Each wall is flat, endless, passes through zero and stands at right angles to its row. A trip goes straight from one point to another. List the walls that it crosses, first one first.

Walls:
(1): [ 32 -25]
(2): [ 42 -13]
(3): [63 17]
(4): [-49 -12]
(5): [-11  -1]
(6): [-35  24]
(7): [64 38]
Trips:
[-13  35] to [-40 -18] => 7
[23 46] to [-8 68] => 2, 5
[ 72 -11] to [ 30 -29] => none
[-1 62] to [18 30] => 2
[-32 -57] to [ -8 -14] => none

Walls:
(1): [ 24  14  -3  38 -21 -17  42  27]
(2): [-18  35 -30 -23 -57  33 -29  36]
(3): [-79   2   0  15  -5 -24  21 -47]
(4): [ 63 -16 -41  -3  22   0  74  -9]
(5): [-62  40  13  22 -32 -29 -32 -11]
(6): [-34 -33 -17  12  33  48  36  -3]
(7): [-34  24 -12  -8  64 -20   6 -12]
(8): [-91   8  -6 -25 -61  19 -40  -2]
(9): [  5  86  18 -13   5  -1  39  32]
Trips:
[-15 -10  33 -45  12  24  -4  28] to [-17  19  61 -24 -33  89 -36  14] => 7, 5
[-47  38  33   0 -22 -14  11  16] to [-25  -2  68  34 -39  -1 -32  65] => 7, 3
[ 26 -27  40 -15   2  58  66  18] to [-40  30 -25  42  37  -5  -2  23] => 7, 3, 5, 4, 8, 2
[-18  27  -7  78  21  15  -9 -19] to [-18 -20  46  49 -37  38 -34  36] => 9, 8, 7, 2, 3
[ 43  -2  37 -25  22  15 -18  24] to [ 19  26 -42  31 -36  -7 -74 -26] => 4, 2, 9, 5, 8
[ -6 -12 -19 -23 -95  53 -82 -25] to [-81  11  19 -37   5   6 -35 -20] => 3, 7, 6

Walls:
(1): [-23  19  22 -15  21  32   1   0  14 -30   4 -14]
(2): [  7   9  11  17   4  20  57 -17  27 -15   7 -11]
(3): [ -6  39 -13   5  29   8  29  40  30  -2 -28  47]
(4): [-53   0  -1 -37   7  30  -6 -49  26  29 -12  47]
(5): [ 33  -6  43 -14   2  35 -31  21 -57 -53  39  25]
(6): [ 22  30  -3   6 -15  15  18   3 -31   0 -20  28]
(7): [ -6  10 -13  -6   1  12 -29  30 -21   9  -7 -36]
Trips:
[  2  -8   0   3 -23  30 -25 -29 -38 -12  18  22] to [-11  -4 -64  19 -13  26  44  11 -18  15  28  -1] => 7, 2, 5, 4, 3
[ 11  -3  11 -12  18 -24 -28  10  21  11  26 -50] to [ 24  26 -17  66  35 -14 -20  -1  -5  10 -27 -25] => 1, 3, 6

Walls:
(1): [  6 -11  -4 -44  -6 -31   5  61 -14  -9  10 -20 -34 -22 -32  25  30   6
  -4  -6 -25  53 -13  51]
(2): [-37  13  53  46 -30  10 -40  35  -4  15   7  14  19 -15  -8  40   6 -26
  24  16 -52  18   9 -76]
(3): [ -5 -24 -11  54  17 -67 -23  -4   0 -58  28  19  -5   1  20   4  31  19
  17  27 -10   3  -3  39]
(4): [-18  41  25  15 -43  33 -23 -17  36   2 -12  39  41  10  -3   2  -3   6
  37  20 -22  42  13  -1]
(5): [ 48 -18  30 -42 -15 -31  60 -31 -39  11  21 -22   4 -15 -54   2  22   0
  26 -13 -59  -1  21  19]
(6): [-22 -35 -12 -21  49 -10 -28 -45  12 -27   0   1  -1  15   5  -2  -9 -41
  22   3  37  18 -36  28]
(7): [ -1  40 -44 -10  93 -51  33  19 -29 -19  -1   5 -20 -12   8   9  25 -46
  11 -10  32 -35  10 -95]
(8): [ -2 -16  14   3  11 -61  36  16  16   2 -56  30 -60 -25   3 -42  14  21
   9  42   6 -14  46  36]
(9): [ -3 -17   3   1 -56  -8 -13 -17 -23   3  -8  -9  26  46 -33 -37 -31 -22
  28   2 -34  -8   3 -26]
Trips:
[-26  41   2   9  73 -19  15  35  20 -10 -20 -30   7  35 -11 -16  39  63
  -7   8 -22   3   1   6] to [-12  25  77  43 -13  46 -59   1  36 -54  13  22 -11  16  -2 -61  -6  50
  64  69 -12  17 -17 -39] => 4, 2, 1, 7, 9
[ 46 -34 -10 -18  28  -8 -38  16 -38  19 -74 -16   7  27  32 -30  -2 -46
   0 -34  28  -7  12 -24] to [  9  22 -10  14  42  -4  58  -3  -3   2 -44 -22   5 -57  -1 -19 -32   3
  10  71 -31  11 -34 -58] => 2, 6, 5, 9
[-12 -38 -11  -5  45  -9  23   6 -55 -20  42 -39   3  28  23  56 -16  35
 -10   7  -3  32  -7 -74] to [-37 -27  21 -11   6 -22  24  23  -2  65  56  70  41 -45  34 -20  15 -32
  28 -15  -2  -1 -58 -20] => 1, 3, 4
[ 17 -25  14  -3 -42   4 -14 -31  17  45 -24  12  27   3  -7 -26 -17  23
 -88  43  10 -23 -26 -45] to [ 76  79 -18 -11  10  -1 -24   1   4   4 -20   9  -2  -2   5  15   3 -28
  38  -3 -21  32  -1 -45] => 7, 5

Walls:
(1): [ 17 -18  22   2  50  -8 -16  12  17  36 -18  32 -17  16   9  29 -18 -24
   5  23  19  30  33  13   9 -23 -31 -15 -11  -9 -10   1  25 -13  -7 -13
  66  -9  30  20  28  11  -9 -22  13  12 -10 -13]
(2): [ -6   4  20 -20  19  13  21 -35 -54 -39  53 -35  34  -5   2  -6  11   4
  -7 -39  19 -15  16 -29  12 -22 -41   3  36  -2 -28  12 -41  31  -2  28
   1  17  -5  -3 -18  25  18  -3  -3 -24  20 -58]
(3): [ 11  15 -23   4  22  -8 -11  -3 -36  24   2  12  18 -20 -11 -46   9  15
 -10 -47 -24  24   7  13   7   5  20  37  14  -2 -22 -49 -10  32  13   6
  22  24   4 -32  47 -44  24 -20  37  74 -54 -12]
(4): [ 16  11  26  25 -34  29  29   5  27  12   4  -5   5  44 -37 -10  13  19
 -21 -78 -26 -28 -15  23 -27 -14  11   4  42  17  21  32 -64 -50  66   2
  -7 -12   1 -42  34  15   4  -1  15 -27 -16  51]
(5): [ 15   9   3  14   4 -15   4  52  37   3   7  -3  20  15 -54   8   4  22
 -54  33 -24 -52  30 -47  11  48  38 -13   7  13   7  24 -29  32  10 -11
 -37  25  -9  17 -22   9  28  -8  15  32  14 -35]
(6): [ -6 -32   9 -17  -8  14  34  20 -78   1  -7 -45  -4  57   8  -5 -15   1
  10  -3  -6  18  -4   3   2  -9  29  34 -18  -4  -5  -5  -4  45   9  38
   9  35  36 -27 -29  35  -2 -22 -13  -2  -4  14]
(7): [ 28  10   5 -18  19  -1 -36   5  64  21  12  -1  43 -28 -14   8   8  -5
  11 -13  -6   4  17  11  62 -23  25 -37  27  12  13  10 -46  -7  16 -21
  -5  20  15  34  14 -60  -6 -10 -30  -1   1 -24]
(8): [-29  10  -1  -8  55  -4   4  35  36   5 -15 -19  10  -2  16   3  11 -19
 -62 -14 -23  11  30 -25  17  -5  -2  13   0  28  38 -22 -17 -40  12  -5
  18 -17   5 -22 -41  19   0  25  -2   1  23 -12]
(9): [-19  -2  16  16  73  38 -30  -9 -12  -9  14  -3 -16  -3   7   4 -28 -20
  -9  55  33 -54   0 -19  -2   4  27 -40  36  12  -5   1  -8  11  -7 -31
 -18  19 -12  -7  64  12 -46 -17 -43   5 -25 -24]
(10): [  3  45 -95  23 -47 -48   3  24   8 -32  27 -11 -32  60 -48  16 -19  -9
 -15   8  12 -30   2 -19  17 -43 -23  39   6 -25  21  -1 -29 -14  25  21
  25  26  13  -3  40  36  40 -46 -15  -5 -16   9]
(11): [  2  68  -8   6 -26  36 -15 -33  23  27   1  29  17  19 -49  37 -31 -11
  -5  16  -9 -16  45  34 -33 -22  -9 -17  -3  51   4  -6 -33  17  29  -5
  30 -18  27  24 -10  -3 -24  -8 -31 -33 -21 -18]
Trips:
[ 21  12  26  23  25  10   7 -12 -23 -41 -26 -60  13  34  -6  33  -1   6
  15 -32 -29   8  10   9  17  29  26 -10 -31  19  -2 -40 -35 -18  16  -6
 -15 -52   4 -29  36   5   8  -2 -55  22   5  43] to [ 34 -41  41  -9  -9  21  -1 -11  12  -4  50  33  -4 -12  -5  -6  13 -30
   6 -15 -11   5 -32  15 -25  -4 -21 -52  10  18 -22  32  -9 -65  21 -52
  22 -20  22 -45  20  37  -9   3 -17  24 -48  39] => 1, 3, 6, 8
[ -2 -14 -12  21   0  12   6  18 -12   2   4   6   5   5   9  21  13 -29
  27  16  -6   3 -48 -36 -22  20   3  -4  20 -33  31   1 -27  43 -24 -16
 -42  17 -14 -15 -23 -46 -75  -5 -44   4 -17 -40] to [  8 -40 -30  21   5 -58  27   2   6   1 -24   3 -10   1 -11  27  26  -3
 -23  24 -14 -41  11   3  -5 -24  35 -44   4 -45  20 -19  32  52 -10  -8
 -15  -3  17  49  29  16 -29   9 -13   2 -21   3] => 2, 10, 1, 6

Walls:
(1): [ -8   5 -27 -29  25  16   8 -52   9 -31 -67 -24  -6 -23  20  21   8   2
 -21  15  40  22 -31 -40   0 -56   1 -19  10  26  14  24 -42  14  -6  31
  16 -21  24   3 -35  11  -5 -34 -26 -11   1  -4]
(2): [ 17  -5  29  54  59  11  31   3   6  31  -5   8  -6 -47  54 -41   1   5
 -50  -5 -39  24 -15 -47 -13 -42  19 -10  24 -27  16  20   5 -13   1 -25
  -4  18 -19  17   6   6   9  41  11 -16  -6   5]
(3): [ 19  21  -6 -20   0 -26  61   0 -48  27  -3  21  -8   1  33  30  -8   7
 -15 -46  21 -14   4  18  -9   9  12 -54  -2   4  10 -36 -37  25 -52 -22
 -17  -4   4  16  62  -1 -23 -10   9 -28  27 -21]
(4): [-49 -61  63 -22  -8 -17   6   8   2 -14 -33 -12 -12  -5  21   3 -24  17
  14  30   2  55  20 -12   9  18   5   8  28  -4   4   4  36  35  18 -50
  -7  39 -16  16 -40   9 -40   3  -6 -13  18  -7]
(5): [ 29   3 -31  35  25 -50 -11 -38  49  30  11   9 -16  -2  28  10  25 -11
   6 -18   4  30  21  -9 -29  -8  -8   1 -21   6 -15  -8 -29 -65  18  -8
   4  14 -26  42  31  21 -34  22  19 -40  24 -47]
(6): [  0 -35   8  25 -35 -20  30  -4 -38  22 -22   8  57  41   8  12 -52 -47
  71 -59  13  -5   5 -27   4  16 -27 -21 -12 -57  26  -7  30 -16 -10   0
 -17   2   7   3  -6 -43  33   9 -43  35  14 -12]
(7): [-41 -33 -21  30  44  35   6  39  51  16  35  10 -26   4  43  80 -49  25
  13  11  28  24  34  -9 -47 -10 -44  54  10 -29  20 -24   3  -7   7  10
  -1  14 -27  14  -1  -9 -57  37 -41   4 -14 -37]
(8): [-19 -76   5  23  22 -53 -16  -9  35 -10  21 -37 -11  20 -46  24 -24 -37
 -25  -9  12  37  39  12  -3   3  21 -23  10 -20   7 -27  -1  14 -10  64
  -4  19  15 -15 -32 -14   3 -38 -14 -30 -18   8]
(9): [  1   8  36  19  27 -18  -3 -16  24  17 -11 -10 -19  -2 -19 -10 -21  23
 -25 -16  -5 -29 -19  -4 -23  30  15   3   1 -26   0 -29  24 -20 -15   0
  12  57   0 -13  -9  23  23   2  38  -1  29 -39]
(10): [ -8  -4   0  47  -7  86  -1 -76  43  -8  21  -3   1  15   4  35  -7  24
  10 -19  29  45  19 -22 -13  16 -43  33  -1 -50  23 -42  -1  25   3  20
  -9  32  13   6   0  17 -16 -30  25  24   7   3]
(11): [-23  35  -7   8   3  35 -20   2 -64 -15  31 -10  33 -14  28 -20 -21  -5
  39  26 -43 -16   8  -9 -29 -13  48  52  -4  24   7  18  -2   2   1  -5
 -19 -76  -8  37 -40   9  -2 -45 -38 -18  -9 -11]
(12): [ 32 -19 -20 -37   1 -13 -35  44  -2 -29  22  21  -5 -20   5 -36 -19   7
   4 -34  13 -14   2 -26 -68   4 -19 -21 -13 -28 -40   2 -14 -22  -9 -30
   6  30 -39 -12  -8   9 -20   4 -28  20 -31  -7]
Trips:
[-29  28 -13  30  15  49 -30  -2   2   1   6  14  25 -24  -7  12 -39  -7
  38 -28  34 -15 -31 -19  -4   2  17  28  -3  13 -22  14   1 -16  38  19
  -2  29 -33  38  31 -47  30 -21   2   9 -15  -9] to [ 31  32 -45  64  -8 -31 -10  40 -78  -1 -21 -36 -17  17 -21 -12 -28 -15
  12 -27  -6   5  -1  13  -3 -16  16  14 -32  -9  24 -37  -8   8  13 -20
 -53   2  22 -12 -18  61   1  -2  15 -41  21  10] => 3, 7, 12, 10, 8
[  9  11 -79 -19 -38 -10 -27 -21 -30 -24  -6  34  34  66  18  -7  22   6
 -30   9  38 -20  -1 -14 -25 -35 -52  -1 -25  -1 -38  18  -7  -2 -46  45
  16 -52 -51 -14 -60  26 -15 -32  -4   2 -32  -3] to [  6  60  -3  20   2 -45  42   3  24 -18 -14  20 -21 -30  18   1 -15 -37
 -39   7  -5  49  -4  -1  28   8  32 -37  45  26 -22  13  -3 -16   0  50
  29   1 -43   4 -28  12   6 -65 -45   1  -4  -4] => 5, 8, 3, 2, 12
[ 23  -6  -6  46 -90 -22  21 -34 -21 -29 -20  11  20 -18 -12 -17 -20 -52
  38   3  24  17  30 -19 -24  28   4 -23  27  -8 -14  26 -33  11  -9 -26
  26   8 -60  14  26 -11 -13 -19  31 -37  20  27] to [  0  -1 -12  19  -5  17  37  19 -10 -16   9 -18 -24  13 -10  45  56 -29
  16 -20  29  74   7  20  14 -56  14  -1  13   0 -25  27  51 -10  40  -4
 -32   2 -26  12 -43  -3 -28  -2  -5  26  -1  -2] => 1, 12, 3, 7, 2
[-26  29 -40  33  17  -3 -49  -8  24  13  18  -9  17  -3  22  33 -15 -29
  15  23 -25  11  19  45 -18  -6  28  49  -3 -18 -14  15  29  -1 -16 -49
   6 -28 -30 -27  11  19  -9 -10  18 -15 -18   9] to [ -3 -28  28 -42 -12 -21   8 -26 -27  -1  22   1  33  11 -22 -14  16 -59
  23 -10 -26 -41  15  38  14 -25   7 -14 -15  20 -25  24  31 -65  -5   6
 -22  18  10 -31  23  22  53   6  19  27 -37 -28] => 10, 7, 6, 8, 9, 12, 5, 11
[  8  -7 -12  40   3  12  -7 -16  34  19   9 -31 -10   6  10 -31  29 -11
   2 -16  -9   5  22 -40  23  14   2 -40 -10 -23  44 -26  -2 -24 -22  46
 -42 -32 -14 -24   5 -48  -2 -34  54   2  15  -9] to [  7  16  16  -2  20  -3   9 -27  -1  -7 -11  65 -19  29  -3 -14  22 -38
   3 -47  18 -29  10 -57  15  28  -2 -29 -17   3  12  53  19   7 -11 -19
  15 -14  -9  19  -7  16  14  38  55   2  10  19] => 8, 10, 12

Walls:
(1): [-61 -28  31 -20 -16 -16 -21  10  -8  16  47   9 -29  28 -36  14  15  17
   9 -25  48 -54 -25  12  45  14  -3  -8  -7  25 -36 -25  24  62 -33  18
  27  16  10 -19  23 -21 -16  25  -6 -26  -9  15]
(2): [ 21  -1 -24 -29  -1  17  21  21 -17   6  43 -18 -41 -39   8 -30 -28  18
 -33 -30  45 -31 -50 -10  15 -21 -52  18  19  38  26 -22 -32 -41  28 -19
 -46 -56  29  -4  -3 -40 -19  20 -35  14 -14 -51]
(3): [ 46  17 -62 -34  27 -64   5  30 -18  27 -59  77 -20  29 -16 -15  18  24
   0 -36  -6 -34  -6   3  25  -2  -2  20  31  24 -29 -32  21  28  22 -29
 -21  42 -46  23  30   8   0  -7 -37 -13 -22 -19]
(4): [-30  -9  23  -6  49 -12 -17  56 -35 -17 -39  20  -2 -10  18 -24   3  18
  43 -42 -13   1 -17  64  33  -7 -16 -23  52  24  21  10  22   8  26  20
  24   2  -3 -17 -37  20  -6  20 -36  -3  -4 -58]
(5): [ 10  -8  -3 -49  17 -42   9 -44 -46  17   8  25   1 -24  19   6 -49 -40
  -6 -52 -29 -20 -33 -40 -41   7 -14  24  10  21 -33  44  26  -5  22  37
  10   1   9 -35  54  28 -26  32 -31  -8  21  20]
(6): [ 25  23 -38 -39   0 -36 -41 -27 -36   4 -10 -52 -49 -12  16 -20  14  -7
   2  -2  53  -5 -22 -15  -9 -18  25   6  -6 -30 -10 -11   4   7 -18 -22
  26  53  19  11   5 -20  50 -22 -53  14  11   7]
(7): [  2  94  28  -4  -1 -57 -18  28  56 -26 -62  62  23  11   6  23   9 -49
  35 -28  12  27  -8 -33  34 -46   7 -84 -24   3 -21 -18  35 -15 -52  -9
  -9 -30 -21   7  45  43   1  29 -13   3 -19  49]
(8): [-13 -56 -10 -51   4   5  -7   9  35   4   6 -35  25 -24 -66  -9   6  -2
  42  42  50  -2 -43  38  57 -10 -22  25  10 -11  63 -78  14  22  -2  34
  35 -27 -48 -29 -23 -24  30  40  21   5 -21  48]
(9): [ 26 -74  -3  37  18 -66  13 -34  18  -1  38  22 -18   4 -44 -14  12   0
  17 -24  -5 -42 -15 -45  43   3  15  -1  15   2  -6  -4  78 -13 -13   9
  36   2 -25 -38 -58  -1  12  66 -19  61   0  19]
(10): [ -2  -1  14 -20  33   8 -29 -11  -1  23  65 -17  -9  -6  46   7 -12 -12
  14  -3  10 -13 -33  40   0  17 -14  -4  29 -34  59 -35 -41 -26 -31   2
 -39  58   9 -48  32  29  24 -15 -38 -20   5  22]
(11): [-44  10  36 -68 -49   2 -28  34  -8 -58  71  61  -9   7  14  25  11 -31
  16   6  55 -10 -25 -25  32   5 -46 -42  13  -7  14  11  -5  20 -34  13
   6  34 -26  10  34 -30   9  11  32  38 -21  -1]
(12): [ 46  57  25  20 -16  89 -33  47  -1  14 -28 -10  -3  46 -18 -24  12 -18
 -14 -13  -8 -45   6 -11  33  -8  -9  12 -16   2  16  -1  -2  -7  25 -33
  16  10  48 -18  25  25  78 -25  -8 -11   5  17]
Trips:
[ 12  -1 -14 -22  -5 -13 -12   8  32  26 -33  23  21  28  34 -11  34  22
  52  10  52  -2 -24  17  -7 -19   1 -25  -3   6 -26 -22 -37  -8   4  12
  11 -50  12 -22   1  18 -16  29 -21  17  12 -15] to [ 34  48  12  -4  19 -16 -13  16  19  58  20 -27   5  17 -21   7 -18   9
 -15  11  -8 -10 -23 -11 -22 -36 -24  -3  27 -25 -12 -38  51  25   2 -14
  28  25   1 -15 -23   2  -4 -31  24  23   1  39] => 9, 10, 12, 2, 4
[-11 -76 -37  16   3  15  72 -11 -45  15  52  25 -56 -14  11   1  14 -42
  54  23  43 -28   8  51  38  28 -23 -35  12 -12  43 -16  86 -22 -42 -37
   4 -12  16  54 -45 -39  13   9 -58   1  23  -3] to [ 22 -50 -22  -8  31 -12 -22 -35  40 -11 -39 -51  11  13  28  35  -2 -74
   8 -19  44  -2  -5 -38  -9  16  23   8  21  17  79 -23  -8  21  29 -15
  -3 -25 -72 -34   9   9  24 -14  -8 -20 -25 -12] => 3, 1, 11, 5, 4, 7
